Every row gives one point. A path goes straight from each point to the next, and from the last back to the first. The post is the endless flat space through its rows: a point in 2 columns, a line in 3, a plane in 4, and so on, so that a path can go around it. Count how often the path circles the post. Going back the other way cancels.

Post (1 x 2):
[[24  0]]
Path (12 x 2):
[[ 65  -1]
 [ 52  43]
 [ 12  12]
 [ -2   8]
 [  2  41]
 [ 68  29]
 [ 41  -9]
 [ 24 -50]
 [ 55 -11]
 [ 44  40]
 [ 25  29]
 [ 64  12]]
Times around: 0

Post (5 x 6):
[[  -1   14  -16   42  -13   66]
 [ -31   23  -38   44  -53 -116]
 [ -19   15  -17   29   67  -17]
 [ -26    5  -12  -50   88   21]
 [  -3    6   34   29    5   33]]
Path (17 x 6):
[[-26 -25  -3  52  38  35]
 [-60 -30  49  51  38  19]
 [-84  31  37  -9  29  -5]
 [ -9  53 -29  61  32   7]
 [ 35  38  30   3  20  -2]
 [ 43  26 -57  24  57 -32]
 [ -3  65   9  25  35 -57]
 [-24  34   5   6  45 -13]
 [ 19  47 -62   3  40  30]
 [ 34 -19 -42  -3  34 -32]
 [-15 -14 -51 -12   4 -10]
 [-52 -34  48  77 -18   8]
 [-75  20 -19  53  19  21]
 [-43  56  35 -13  15 -71]
 [ -2  37 -11 -16  11 -16]
 [ 27   7  -7   7  -4 -12]
 [ 10 -21  31 -18  15 -40]]
Times around: 2

Post (11 x 12):
[[  41   -8   53   -4  -17 -101   65  -43   -7   43   22   -2]
 [  62   -4   39  -58   -5  -23   69   10   26  -56   46   40]
 [  20  -14   14    6  -24   35    9   33  -19  -51   26  -59]
 [   8    4   31  -75   -1  -29  -70  -28   -1   61  -76  -42]
 [  29  -26   16   80   98   26   65   -2   -2   11  -34   33]
 [  43  -25  -38   37  -18   45   85   48   27   -5   95   47]
 [  32    6    8  -79    3  -15   35   25   30  -26  -25  -86]
 [  -5    7  -20   -8   -5   78   82   -5  -75   43    7  -53]
 [ -14   21  -92   18  -48  -41  -13  -73  -21    6  -35   25]
 [  49   -8   55    6   80   -6  -37  -75   53   29   11    0]
 [ -15   -7  -86    0   45   20  -72   17  -38  -31   17  -22]]
Path (12 x 12):
[[ 51  17  18  25  32  19  -3  -6 -20 -34  -1  13]
 [ 15  14  -4  13 -20 -28  28  25  41   0  35  21]
 [-19  -4  -5   1  27 -65  43 -14 -20 -32 -24  36]
 [ 20  35   8  11  20 -31   3 -11  -2  30 -26  48]
 [ 76  -3 -29 -44  -1  -8   1  62   0  -2  33   0]
 [ 39   4 -18 -17   3 -76  32  27   4  26 -31   9]
 [  9  47 -25  21  30   3  23  25  -1  17 -15 -42]
 [-26 -11  27 -43  11 -44  41  60  10  26  19 -23]
 [-10 -40 -57  37 -23   2  16  -5  38  17  -9 -49]
 [ -9 -57 -15  27 -10  48  12  20   2  20  19  -6]
 [-50  10  -5  55 -43 -37  41 -19  -6  -5   1  51]
 [  1  66   7  13  -3  13  55 -29  37   6   5 -21]]
Times around: 0

Post (17 x 18):
[[-17   9  15 -89  21  50  23 -27  18 -91 -41  12  16 -50  31 -20 -41 -36]
 [ 25  51  -3 -31  -7 -24  77  52  34 -45  31  26  87 -83 -73  23  26  57]
 [ 25   0 -43  30  -6 -19 -17  32  19 -57  -3 -22  78   9  78  10 -11  67]
 [ -3  30 -78  24 -22 -23  72 -43  35  31  -4 -56 -14 -52 -16  -4   5 -31]
 [ 19   3 -59 -69 -20  61  -3  46  10  41 -16  24  77  22 -57 -38 -29 -18]
 [ -2  31 -23  11 -39 -30 -26   1  33 -35 -31   5  18  37 -84  45   3  29]
 [ 35  17   5  33 -88  57 -17 -69 -38 -20  18   1  62 -27  10  36  -4   6]
 [ 29  40   8  73  -2  11  50  -1  22  10  68 -32  16 -20 -12 -70 -36 -15]
 [-42  10  33  32  18 -40   6 -12 -47  28 -13  39 -45 -78  86  19 -18  15]
 [ -1  35   9 -34 -43 -21  33 -75  -9   6 -38 -83  20 -47  16 -65   1  32]
 [ 16   3 -72   5  59  42  56  29 -44 -30  35 -57  49  24  48  -7 -17  77]
 [ 10  -5 -12  44  36  90 -32  16  48 -24  64  -4 -78 -55  50 -62 -39   7]
 [-29  31  65 -51  46   0 -52   8  -5 -22 -48 -25  21 -31  38  11  41 -25]
 [  7  59   2  41  -9  -8 -37  91 -56 -44 -34 -25 -26 -28  28  17   7  18]
 [  5  13  21 -47 -54 -34  35  67 -40  16  72  16  12 -23 108  26  -6  47]
 [ 25   4 -64 -19 -21  86  29  67  20   6   2 -77 102  32 -27  22 -86  52]
 [ 33  42 -70  52 -17 -65 -64 -25 -56  -7  -4 -64  40 -10 -28  64 -36  25]]
Path (22 x 18):
[[-14  56 -30  -6 -26   3 -28   8   4 -24  28   4  69   4  -8   9 -20  -3]
 [-16  34 -35  -9 -26   6  37  29  45  -3  16  17  -1  29  22  32   9 -29]
 [ 32  41 -19   3  -4 -14  13  38 -53 -23  15 -11  41  -4  56  -3 -54  40]
 [-23  41  -8 -54 -76   2  45   0 -17  11   8  25  71 -18   6  12 -13  44]
 [-24  36 -61  28 -44  -2  32  20 -56 -24  21 -18  24  -8 -11  17  27  22]
 [ 36  18   6  22  18  10  47  17 -16 -36  53 -69  62 -47  44 -77 -31 -39]
 [ 47   4 -35  40  -4  23  65 -13   2  -8  16 -17  91   6  -6   3  42 -25]
 [ 37  25  12  16 -38   7  26   3   8 -23 -48  20   9 -49  30  40  -7  -4]
 [ 25  61 -59 -28  14  20   2 -19 -58 -31 -40 -43 -15 -44  16   0  -1  46]
 [ 12  24 -57  39  -1  45 -27 -22  57 -58  52 -17  -3 -36  49  11 -30 -23]
 [-50  21 -28 -32  30 -36   1   7  -2   7 -11 -38  47 -19 -16 -31  13   7]
 [-25  21  52  15  -5  38  48   2 -10 -36   8 -43  40 -30 -52  26 -13  10]
 [ 46  18  16  48  -3  25  49  14 -48 -55 -26 -19  40 -43  26 -52 -46 -21]
 [ 39 -13 -20   1 -27 -55  33  33  57 -29  13 -13   8  44  21  14  17  50]
 [-11 -33  21 -27  -8  27  46  55  23 -25 -21   5  53 -36 -33 -18  -1  66]
 [  4  32 -26 -61   8 -29 -33  24 -37 -59  46 -67  26 -16 -27  -6 -29  23]
 [ -6  40 -44   0  21 -22 -13  18 -21 -60 -17 -47  38 -39  19  33 -88  15]
 [ 12  91 -17  47  30  27 -16  -1 -10  13 -16 -17  40 -46  17 -32 -25  13]
 [ 30  35 -44 -36  31  -4  35  -7   3 -22  25 -57  72 -36   1  41 -26  10]
 [ 40   0 -36  -4  -9  39   2  30   5 -35 -22  -3  33 -65  27  -1   3  16]
 [  9 -19   7 -18 -20 -14  24  24 -20 -32 -27 -41   3 -16  -7 -10  27  32]
 [ -4  12 -13  -8 -26 -20  28  55  -8 -25  41 -16   9  -8  55  -4 -14  10]]
Times around: 0

Post (17 x 18):
[[  23   44   43   37  -17   51   19   27    5   27   70   -9   39  -18
    31  -18   -3  -41]
 [  21   14  -39  -55   63  -79   -6   16   26   -3    4   78   50   40
  -102   21   20   57]
 [  -8   -2   24    1   90   66  -25   -6   15  -58  -19  -64   37   23
     2   -9  -48   27]
 [   8  -33   43  -62   24   17  -58   52    6  -70  -50  -97   41  -19
   -25   -9  -20   -8]
 [ -16   10   33  -12  -21   84   -6    3   23   57   16   46   -7  -35
     7   23  -10  -15]
 [   1  -26   -4    6    4  -16   32  -19   71   48   14   27   39   74
   -64   32   44   -5]
 [ -18   10    4   56  -52   40   44  -12    4   32  -14  -21   -8  -29
    87  -20   12   11]
 [ -20  -13   -4   31  -19   26   19   16   -6   10    6   81   84   15
   -12   55   52   -3]
 [ -47   19   32   26  -17   30   12   -2  -36   41   52  -18    8  -38
   -28   28   -6   18]
 [ -14  -81   13  -56   77  -27   -5   47  -18  -73  -16  -25   -8   38
    -3    7  -28  -20]
 [ -12    6  -22   20  -50   16   -9  -26   27  -26   42   17    0    5
    20   63   -6   13]
 [  29    6  -26   61    7   39    9  -11  -21    9   18   52   -3   -7
   -54   16   48  -29]
 [ -17   -2   -6  -14  -36   68  -41  -10  -32   29   46   -1   44   24
    15  -37   38  -18]
 [ -36   32  -23  -37   85   37  -50   72   -7    7   19  -50   31  -54
    -4   23   15  -60]
 [  15  -24   74  -50   66    2   -9    9   22  -57   -5  -57  -26   26
    17   36   36   44]
 [ -15   23   28  -28   69   23  -77  114  -32  -50  -47  -81  -14   49
   -13   13  -32    2]
 [ -33    8   30   71    5   -4  -46  -13    9   36   24   50   19  -26
    -3   -8   20  -37]]
Path (18 x 18):
[[  57   53   20    1   40   65  -63    3  -14  -21   63  -43   13   -2
   -31  -13   25 -105]
 [  64   55   18   13    6   45  -20   -7  -11   68   17   46   22  -22
     2  -11   22  -44]
 [ -25  -23   12   43    6  -10   -4   69  -27   -7    7   -6   19  -10
   -26   60   11  -28]
 [  -9   28   -4   23   13   17  -46   24    0    0   32   28  -30  -63
    22  -22   35   16]
 [ -11   15   32   19  -31   93   -4   59   22  -13   -8   27   92  -24
   -59   -7   19  -71]
 [ -51  -98   19  -36   80  -35  -32  -28   50  -65   -3  -26    5  -12
    64  -10    8   16]
 [ -28  -23  -43   31  -25   -9  -31   22   48  -21    1  -40   25  -84
     7  101  -19  -15]
 [  27   15   18  -13   -7   49  -22   33  -71  -18    6    0   10   -2
     2   49   -8  -22]
 [   7   10   22   -8    9   41  -19    8  -43   -2   17   23  -21  -23
   -86   15   26  -33]
 [  -4  -25   27   17   52   53  -11  -11   27   33   37  -26    3   12
    -8  -46   58  -86]
 [  -3  -64  -46   -7   21   42   -9   55   36   21  -22   20   78    1
   -40  -36   63  -31]
 [ -18    2  -13   49   26   37  -56   -8  -25  -17  -39  -40  -30  -26
   -27   80    1   64]
 [ -24  -27   13    8   17    6  -56    9   62   -9   -6  -48   28  -14
    19   25  -28    9]
 [  -1    1   -2  -17  -64   54   14   21   70  -24   30  -33  -14  -26
    30   -7  -34   -9]
 [ -31   51  -10   -2  -30   39  -11   64  -32  -18  -72  -13   48  -16
   -33  -42   -1   -8]
 [  13   43   24   -1  -29   53    1   42  -19  -23   38   15   48   31
    -5   40   28  -75]
 [   2  -25   35   10   27   90    1   -5  -13  -54   51   19   42    9
   -51  -38  -13  -12]
 [ -30   44   31   10   56   -2   -7   31    0  -25  -13    5   21  -76
   -18   -4  -12    3]]
Times around: 0

Post (17 x 18):
[[  0 -20  31   3  30 -24 -43   3 -57  10  11   3  -5 -75   7  31 -12   1]
 [-27   2 -41 -20  33  41  54 -40 -15  13  15  30 -51  -3  52 -14  28 -13]
 [  4  14 -65 -32 -12 -10  41 -27 -32   8 -58  43 -33 -19  32  -9  -8  68]
 [ 17  39  37  -3 -12  52  -3  39 -28  32 -14 -27  13 -90 -52   0  17  12]
 [ -3 -25  71 -10  -3 -27 -28 -33  93   4  52  44   4  20  86 -52 -82 -42]
 [  3  53   2  -1  10   0 -66   8  -3   7  21  24   8 -49 -52  24  24   9]
 [ -3   6 -83  22 -12 -23 111   5  -3 -24 -20  89 -78   0  32 -32  18   6]
 [ 30 -28  77 -19  22 -61   3 -36  53 -23  29  -9   2  24  19 -72 -22 -19]
 [ 43   6 -14 -24 -17   9 -18  -7 -18   9 -11   6  52 -54 -35  47  26 -25]
 [-13   9 -37 -36  37  19  64   7  -1  -2 -67  94 -20 -13   4  19   9  55]
 [ 18 -25  14   5 -28  -1 -34  26 -49   3  -2  34  29 -56 -43   5  62  43]
 [-57   5 -11 -75 -19  -7  51  -9 -11   5 -34  47 -50  11  11  29  20  -7]
 [ 29  22  52  26 -24   5 -18 -19 -44  14 -39  27  -1 -30 -10  23  40   2]
 [ -7  -7  34  -1   5   6 -18 -11  36 -85  19  -8 -14  -2  68 -21 -17 -57]
 [ 20  33  50  -1   5  -8 -14  33 -76   7   5  23  56 -11 -13   5   6   3]
 [ 33  -3  22  49  -4  -6 -16  43  -8  29   0 -16  18  17 -17  42  12  31]
 [-31  -4  77   0  34 -87 -13 -18  85  -7  10 -12  56  16  88 -65 -18 -36]]
Path (32 x 18):
[[ -24  -31   92  -11   12   31  -51   30    4   29   11   57   42  -34
    80   29   23   64]
 [  -8  -48   -5   37   34  -19   25   59   34   20   20   31   -5  -35
    50    0   49  -11]
 [  -1    1   26   13   85   43  -21   37  -28   13  -60   -6   -4  -47
    31   -2   40   31]
 [  14   23   22   47   18  -18  -12  -39  -70  -12  -74   28  -39  -32
    31    3   30  -15]
 [ -36   26  -27    1   26  -10    7  -27   77   23  -45  -14   25  -45
     7  -13   25    2]
 [ -31   15   -8  -40  -38   16  -28   -6   25  -44  -19   50   61  -48
    48   -4   -5  -16]
 [  -5  -46   43  -56   16   43   35  -35   43  -17  -22   43   25  -49
    51  -31   11    1]
 [  35  -10   36   -7  -21  -38   52    8  -11   -5   10   -8   -1    0
    59    9   43  -51]
 [ -23   -2  -15  -48   36  -88   -7  -23   43   22  -36   47    8  -62
    74  -28   -1  -23]
 [ -48   41   53 -103    5    4  -26   -3  -10  -40  -15   10   16   16
   -13  -27  -30  -55]
 [ -45  -15    5   49   -6  -75  -31  -44  -16  -13  -37   40   -8  -19
    55  -46    1   58]
 [ -13  -63   17   31   21  -77   23  -53  -79  -42  -46   88  -36   37
    28  -35   32    4]
 [ -21   14  -44    4    3   13  -36   -1  -15    2  -21   83   36  -47
    12    8  -20   56]
 [ -71  -34   54  -15   -6  -46  -41    3  -20   -9   65  105  -29   36
    36   27  -15   14]
 [ -21   40  -24   -1  -34   57   43   24   52   41    4   28   -3  -22
    33   44   40   27]
 [   0   50   13    4  -12  -19   40   22   89   27  -23  -16  -16   35
    11    4   38  -19]
 [  31   21  -21   27   23   76   12   -6  -40   11  -20   56  -78  -53
   -30  -46   51   50]
 [  30    3    4   55   23   -5  -40   -6  -37   -5    0  -66   87   46
    31   13   50  -12]
 [ -44    6   34   52    9   45  -41   40   36   11   -7   64   43   -6
     6   71  -33   35]
 [ -18   19   17    3   -2   39   -8  -13  -71  -41    6   18   30  -85
    17    8  -34    7]
 [  26  -32   38   60  -38   25   13   -4    7   -5   16   18  -38   -3
     9   42    6  -15]
 [ -17   13    2  -21  -24    4   -8   21  -54  -38   14   78   43  -65
    33   18   57   15]
 [  29   44  -13  -20  -49  -17  -36   -3   -1  -20   33  117   16  -41
   -27  -16   99  -23]
 [  42   33   63   36   10  -14  -37  -24  -69  -26  -38   56  -61  -27
    39  -21  -37  -10]
 [  38  -35   14   13   40  -44  -29  -33   27   37  -80   11   -6  -41
     0   -5  -22   83]
 [   4   -2   38  -17  -43  -41   32   12   43  -22  -73   48  -42  -37
    64  -84  -49   21]
 [ -13  -15   58  -48   26   20    0  -38  -34   69  -19  -11  -14   -3
    33  -54   -4  -20]
 [ -20  -12   33  -42  -39   32   -9  -22   31   35  -32   37  -21  -40
   -11   13  -50   -1]
 [ -28   12   36   33   37  -77   15   47   17   57   20   85    3   11
     8  -29  -38    0]
 [ -11  -20  -22   85   22 -117   54   -1  -69  -28  -31   70  -32  -10
    23   -1   32  -43]
 [  -9   -7   23  -13   46   20   21   -9  -43  -36   32   15   20   -4
     5  -25   40  -21]
 [ -15   41  -34  -21   -3  -12   42    9  -36  -21   32  -16   25  -71
    38  -23   -5  -57]]
Times around: 4

Post (17 x 18):
[[-13 -15 -57 -94 -36  52 -73 -17 -12  23  -2  74 -15 -27  49  67  12  24]
 [ 55   3  22 -20   4  -6  21 -27  30  45  28 -19  20 -46  -1 -34  20 -37]
 [  4  34 -29  -4 -39   8  13 -47  12   4  12 -51   1 -25  55  32  24  -6]
 [  0  -1 -12   2   4  -8  78  18  32  59  42  38  13   6  28 -35   8 -33]
 [-14  -6  -9 -14  48 -26  -5 -62 -34 -19 -34  10  63   3  27 -36 -32 -41]
 [-25  52  32  32  55   1  65  36   1 -16  -7 -73 -26 -15  16  47 -47  16]
 [-16   1 -22   4  41  13  -2 -25 -26  57  62 -19   5   6  78  25 -18 -17]
 [-11  32 -44 -18   0  19 -13  20 -15  24 -61 -34 -43 -11  16   3  21  34]
 [ 32 -10  -7   3 -19 -23  -2   7 -39  15  62 -12  67  -2   2 -25  21  -3]
 [-20 -31 -28  26 -28  36 -14   3  -8  19   7  14 -79  11  -8  39  18 -24]
 [ -6  28  16  28  46   7  36  32  40  19   9   6  14  62 -10 -20  28 -35]
 [ -9  37 -18  43  -6   3  -8   7 -10   4 -64 -26   9  -9 -13  -2  25 -67]
 [-34   5   5 -21  -2  45  48 -25   0  69  -9  15  17   9   5 -39  19 -13]
 [-35   4 -39   4   2  44  20  33  33  -7  26  17 -21 -54  27   8  12  52]
 [-53  21   5  76  10   4 -15  18  51 -40 -63 -56  20  15  63  22 -36 -45]
 [  1  33 -36   0   3  36 -14   2  -4  58 -86   4 -22 -12 -25  18  -1  23]
 [-25  57  38  10  31 -24 -10 -23  14  13  50 -57 -40  -9  39  23 -57   0]]
Path (31 x 18):
[[ -54  105   52    1   -8   34  -19   57    6   13  -33   22  -41   47
   -41   53  -12   79]
 [  40   70   16   -8   39  -33  -10   11   25   28   -5   24   61   53
     8    7   28  -31]
 [ -58   65   57   49  -63   -8   23   83   -2   50   23  -44  -73   55
   -10  -53  -22   31]
 [  -4   69  -66   -1   11   23  -93  -42  -14   19  -13  -53  -29   48
    68  -22   39  -69]
 [ -52   39  -99  -58   28    2  -15   15   34   41   -8   43   15   34
    63  -34   11   66]
 [  23  -11  -80  -31   11   13  -11  -35  -42   58   15  -14   41  -37
    45   98   23   -6]
 [ -11   -6    1   45  -26  -26  -16  -30   12  -47    7 -103    5  -25
    41    8   34  -96]
 [ -13   17   -9  -32   52   12  -28  -25   25   37   60   31  -21    8
    37   22   43  -25]
 [  50  -24   66   16    3  -11   79  -40   44   30   23  -34  -47   -5
    -7  -31   11  -57]
 [  11   -5    3   34   19   44   -1  -14   27   -9   14  -25  -57   19
    -7   11   35  -31]
 [ -16   38  -45   -2  -29   47   34   99   -2   -5  -52   36   31  100
   -33   17   18   29]
 [ -36   -6  -62   54  -73  -15   70   16  -54  -10   -6   -5  -53   53
    -6  -18   34  -45]
 [  -4   14   19   29  -15    1    3  -26   49    2   18  -50    6   -6
    68   -9  -15  -29]
 [  -2    1  -17  -54  -37    8  -34   -4  -39   30  -38  -13  -41  -34
    26   17  -71   -2]
 [ -59   13   20   75  -35   13   93   34   48  -16   15  -42   29   27
     2  -25  -23    5]
 [  -4   72  -43  -98  -21   25  -35    6  -24   37   50   90  -41  -40
    39  -29   30  -57]
 [   8   33   27   20    6    8    2  -30   57   36   35  -18   65   44
    69   25  -12  -25]
 [  14   19  -43   62   30  -42   46   -6   14    7   -3  -44  -44   -1
    65  -15   75  -48]
 [  38   13   45    8    6   14   25  -42   87   45   36  -42    7    9
    59   -6    8  -20]
 [ -15   21    2   57   33   98  -11   -3    2   31   67  -23  -46  -28
    28   62    8    3]
 [ -11   12   -2  -23  -66   40  -10  -38  -18   50   22   46  -39   34
   -28    7   71   63]
 [ -29    0  -18  -73  -11   -3  -11  -62   31   38   99   23   36  -21
   104   18    3   41]
 [ -31   11   46   29   27  -24   28  -38    0   56   42  -73   38   50
   -10   16  -21  -44]
 [  -8   -7  -34   -4   24   56  -10  -18    3   15   17  -50  -55   41
    25   69   24  -23]
 [  -7  -11  -12  -36  -35  -13   -5  -42    9  -30   21   25  -74   48
    20  -21   20  -25]
 [  21   32  -63  -32    6  -17   18  -25   -3  -26  -31  -31  -21   14
    74    8   22   21]
 [  13   18  -29   25  -33   -1   82   -7   -6   32    9  -28   -1   28
   -35   -5  -30    8]
 [ -34  -10  -66  -22  -40   45  -61   -8    4   58  -20  -32  -73  -30
    37  -18   39   27]
 [ -15  -45  -30  -15  -50   21   -8  -59   21   20   30  -52  -47  -14
   -11  -55   38   17]
 [  23   57    0  -55  -13   35  -17   53   36   11    4  -42    7  -11
    43   -1   24  -19]
 [  17   35  -60   21    9  -20   37   -1   46   69   47   28   21   38
    70  -83   33  -21]]
Times around: 0
